Each row of a before or after table is a point. The points were changed in one or more steps. Then noise was added and the rows were shuffled. The steps act on columns, c1 being the first. Name the steps. A step turns or swaps two columns, mirrors them in a line or flattens them onto one, adds a multiple of one to another, or multiplies or shifts one. Angles are multiples of 10 degrees, from the lower column toward the higher: turns from -170 to 170, lines from 10 to 170 but not 90. Use the fewest steps. Two steps may share a column if one is a turn and the other turns, adds or multiplies; they go together, in the order done. Otherwise the lowest column goes first.
In the rows, zero is written as 128.

Before (8 x 3)
[[158 137  91]
 [160 113 133]
 [119  90 132]
 [124 111 103]
 [154 125 139]
 [111  88 100]
 [159 142 138]
 [148 205 118]]
After (8 x 3)
[[162 127 138]
 [171 113 131]
 [130  89 129]
 [135 112 103]
 [166 137  89]
 [120  89 100]
 [158 206 118]
 [168 141 137]]
Steps: shift c1 by 10

Before (13 x 6)
[[ 98 139 125  97 175 121]
 [162 112 145 146 122 157]
 [110 124 133 116 156 119]
 [139 106 132 147 123 128]
 [109  94 129 110 138 146]
 [131 101 132 130 117 158]
 [119 127 120 108 151 117]
 [ 97 118 135 119 127 157]
 [120 121 102 134 134 144]
 [110 141 137 114 144 106]
 [168 118 112 142 122 123]
 [137 108 153 114 106 169]
 [114 124 138 131 156 144]]
After (13 x 6)
[[ 75 143 137 116 142 106]
 [137 100 132 131 118 157]
 [103 122 102 137 134 143]
 [ 39 143 126 100 176 121]
 [ 72  95 130 111 138 148]
 [161 108 132 147 124 128]
 [103 125 118 109 151 120]
 [232 113 145 146 122 154]
 [248 117 113 143 121 123]
 [ 85 123 138 131 156 143]
 [ 73 125 133 115 156 117]
 [158 105 153 114 106 171]
 [ 36 118 137 119 127 156]]
Steps: multiply c1 by 3

Before (8 x 11)
[[101  96 109 108  94 155 100 118  95 160 163]
 [146 133 109 140 132 138 134 120 123  65 179]
 [128  60 111 139  92 141 212 113 108 155 108]
 [ 89  60 103  89 147 153 120 139 104 126 113]
 [ 86 116 190 109 130  99 188 132 135 153 126]
 [145 128 136 148 147 108 139 133 112 160 101]
 [144 138 102 132 136  91 104  97 118 139 116]
 [133 116 117 154 135  88  98 129 113 115 134]]
After (8 x 11)
[[ 88 118 191 108 115  97 187 137 137 152 125]
 [ 87  96 106  89 145 154 119 167 107 127 117]
 [101 117 110 107 104 159  99 136  97 159 161]
 [145 128 136 143 145 108 136 131 109 157  97]
 [148 142  98 134 145  86 104 104 117 137 113]
 [147 132 107 137 135 138 134 120 124  64 176]
 [136 122 116 155 145  90 101 131 111 113 135]
 [128 108 108 139  68 143 215 158 108 157 106]]
Steps: flatten c2 and c8 onto the line at 130 degrees; add -0.3 times c7 to c5

Before (10 x 14)
[[ 98 182 116 118 125 100 148 155 165 100 178 138 108 127]
 [117 190 114 115  83 136 148 168 148 124 153 125 107 147]
 [135 116 158 164 127 161 135 124 103 151 109 123 112 168]
 [136 128 123 166 137 171  85 139  91 176 151 120 105 150]
 [136 117 135 145 110 154 123 131 120 171 148 172  90 155]
 [117 127 143 116 126 190 105 112  92 159 111 112  94 105]
 [187 152  89 104 157 123 174 146 112 134 143 172  56 171]
 [ 96 132 130 150 110 150 101 109  70 168 103 129 100 145]
 [135 144 163 161 125 141  93 149 118 195 108 127 119 128]
 [118 143  99 110  97 112 122 149 163 111 135 114 102 137]]
After (10 x 14)
[[197 152  87 144 157 124 173 143 111 134 103  79  56 109]
 [154 116 137 103 112 153 123 133 119 172 159  89  91 140]
 [103 127 145 145 125 191 105 111  94 161 129 139  93 120]
 [164 116 158  94 127 162 136 124 104 152 136 138 112 144]
 [134 187 116 141  82 134 149 168 151 124 137 127 106 148]
 [109 183 116 136 124 101 151 153 164 100 167 116 110 152]
 [130 144  98 149  98 112 122 151 165 113 108 139 102 141]
 [152 130 124  92 139 170  86 140  91 173 146 141 103 136]
 [132 145 165  94 124 142  94 148 117 196 143 134 118 123]
 [121 130 130 106 109 150 103 110  70 168 105 132  99 165]]
Steps: turn c1 and c14 by -50 degrees; add 1 times c3 to c11; turn c4 and c12 by 170 degrees
